Each wall is flat, endless, passes through zero and stands at right angles to its row. A trip goes straight from one point to another. List the walls that it crosses, first one first.

Walls:
(1): -0.91  -0.35  -0.76
(2): -0.08  -0.06  -0.41
(3): 0.17  -0.37  -0.73
(4): 0.24  0.08  -0.30
(5): 0.32  -0.18  0.32
(6): 0.21  0.18  -0.53
(7): -0.61  0.22  0.79
Trips:
-0.50  0.30  -0.20 to 0.00  0.57  -0.64 => 4, 3, 7
-0.23  0.56  0.20 to -0.28  0.42  -0.15 => 6, 1, 2, 4
0.36  -0.53  0.22 to -0.23  -0.64  0.09 => 1, 7, 2
-0.02  -0.32  -0.08 to -0.16  -0.49  0.25 => 7, 2, 3
-0.30  -0.46  -0.17 to 0.24  0.18  -0.64 => 6, 4
-0.64  -0.75  -0.15 to -0.51  0.36  -0.15 => 3, 6
-0.24  0.00  0.58 to 0.12  0.82  0.45 => none

Walls:
(1): 0.36  0.55  0.47  0.25  -0.16  -0.80  0.56  -0.43  0.25
(2): -0.46  0.16  0.30  0.46  0.58  -0.40  -0.36  -0.16  -0.56
(3): -0.17  -0.18  0.02  -0.01  0.61  -0.24  -0.13  -0.03  -0.28
(4): -0.50  0.18  0.08  -0.29  -0.56  -0.02  -0.61  0.81  -0.04
(5): 0.57  -0.30  -0.05  0.20  0.35  0.40  0.86  0.60  0.50
Trips:
0.96  0.32  -0.05  -0.59  0.37  0.05  -0.23  -0.10  -0.56 to 0.74  -0.65  -0.16  -0.12  -0.31  -0.18  0.54  -0.17  -0.38 => 5, 3
0.25  -0.16  0.17  -0.27  -0.31  -0.64  -0.31  0.18  0.26 to -0.12  -0.23  -0.44  0.51  -0.39  0.18  -0.50  0.15  -0.41 => 1, 2
-0.63  0.01  0.60  0.34  -0.06  -0.46  -0.11  -0.77  0.25 to 0.14  -0.71  0.66  -1.04  -0.26  -0.34  -0.14  0.42  0.57 => 4, 2, 3, 5, 1
-0.14  -0.27  -0.26  -0.32  -0.17  -0.01  -0.18  0.50  -0.51 to 0.65  -0.12  0.22  0.34  -0.26  0.06  -0.42  -0.03  0.33 => 3, 5, 1, 4

Walls:
(1): 0.26  0.20  0.33  0.26  0.23  0.22  -0.19  -0.48  -0.28  -0.53  0.31  0.00  -0.10  0.34  0.10  -0.79  0.45  0.43
(2): -0.58  0.24  -0.41  0.24  -0.32  0.40  0.33  0.29  0.06  0.26  -0.15  -0.48  -0.22  -0.57  -0.03  -0.65  0.20  -0.35
(3): 0.38  0.21  0.24  0.42  -0.05  -0.97  0.43  0.09  0.53  -0.64  0.33  -0.35  -0.49  0.48  0.45  -0.51  -0.20  -0.77
(4): 0.42  -0.21  -0.78  0.14  0.01  -0.19  -0.75  0.41  -0.70  0.42  -0.04  0.57  0.28  -0.85  0.06  0.44  0.00  -0.15
(5): -0.80  -0.15  0.17  0.19  0.04  0.81  -0.12  0.15  0.38  -0.03  0.19  -0.56  0.62  0.71  0.21  -0.12  -0.19  -0.32
(6): 0.66  0.46  -0.45  0.13  0.73  0.03  0.37  -0.15  0.44  -0.32  0.61  0.13  1.05  0.00  0.16  -0.87  -0.52  0.31
(7): -0.46  0.14  -0.32  -0.77  0.16  0.71  -0.10  -0.20  0.32  -0.27  -0.16  0.01  -0.28  -0.07  -0.20  -0.08  -0.25  0.43
(8): 0.02  0.00  -0.49  -0.48  -0.39  0.19  0.30  -0.66  -0.26  0.56  -0.26  0.64  -0.08  -0.43  -0.05  -0.27  -0.03  -0.59
(9): 0.64  0.07  -0.43  -0.21  -0.09  0.00  0.57  0.20  -0.30  0.81  0.50  0.10  0.10  0.44  0.01  -0.03  -0.29  -0.70
Trips:
0.14  0.71  -0.08  0.43  0.01  0.77  -0.18  0.63  0.17  0.09  0.00  0.50  -0.45  0.35  -0.06  -0.36  0.32  0.68 to 0.49  -0.70  -0.46  -0.13  -0.08  0.21  -0.12  0.36  -0.66  0.21  -0.39  -0.42  0.49  0.75  -0.10  -0.19  -0.15  0.09 => 9, 4, 2, 7, 1
-0.30  -0.32  0.11  0.29  -0.39  -0.28  -0.32  0.03  0.23  -0.69  0.39  0.86  -0.57  0.57  -0.32  -0.73  0.60  -0.20 to 0.16  0.25  0.74  -0.87  -0.03  -0.06  -0.06  -0.07  -0.49  -0.44  0.66  -0.21  -0.07  -0.16  0.12  0.30  -0.09  -0.17 => 7, 9
-0.07  -0.16  -0.48  0.09  0.57  -0.40  0.02  0.42  -0.10  0.21  0.15  -0.09  -0.04  -0.26  -0.35  0.31  0.34  1.07 to -0.45  -0.11  0.02  -0.25  0.50  -0.39  -0.47  -0.44  -0.32  0.59  -0.08  -0.70  0.33  -1.04  -0.22  0.29  0.15  -0.18 => 6, 2, 8, 7
0.53  -0.45  0.17  -0.04  -0.12  -0.53  0.00  0.21  -0.49  -0.33  -0.84  -0.09  -0.80  -0.80  -0.07  0.48  0.05  0.02 to 0.27  0.29  -0.76  -0.29  0.32  0.45  -0.27  -0.08  -0.13  -0.12  -0.49  0.28  -0.95  -0.44  0.05  -0.29  0.29  -0.02 => 3, 2, 7, 1
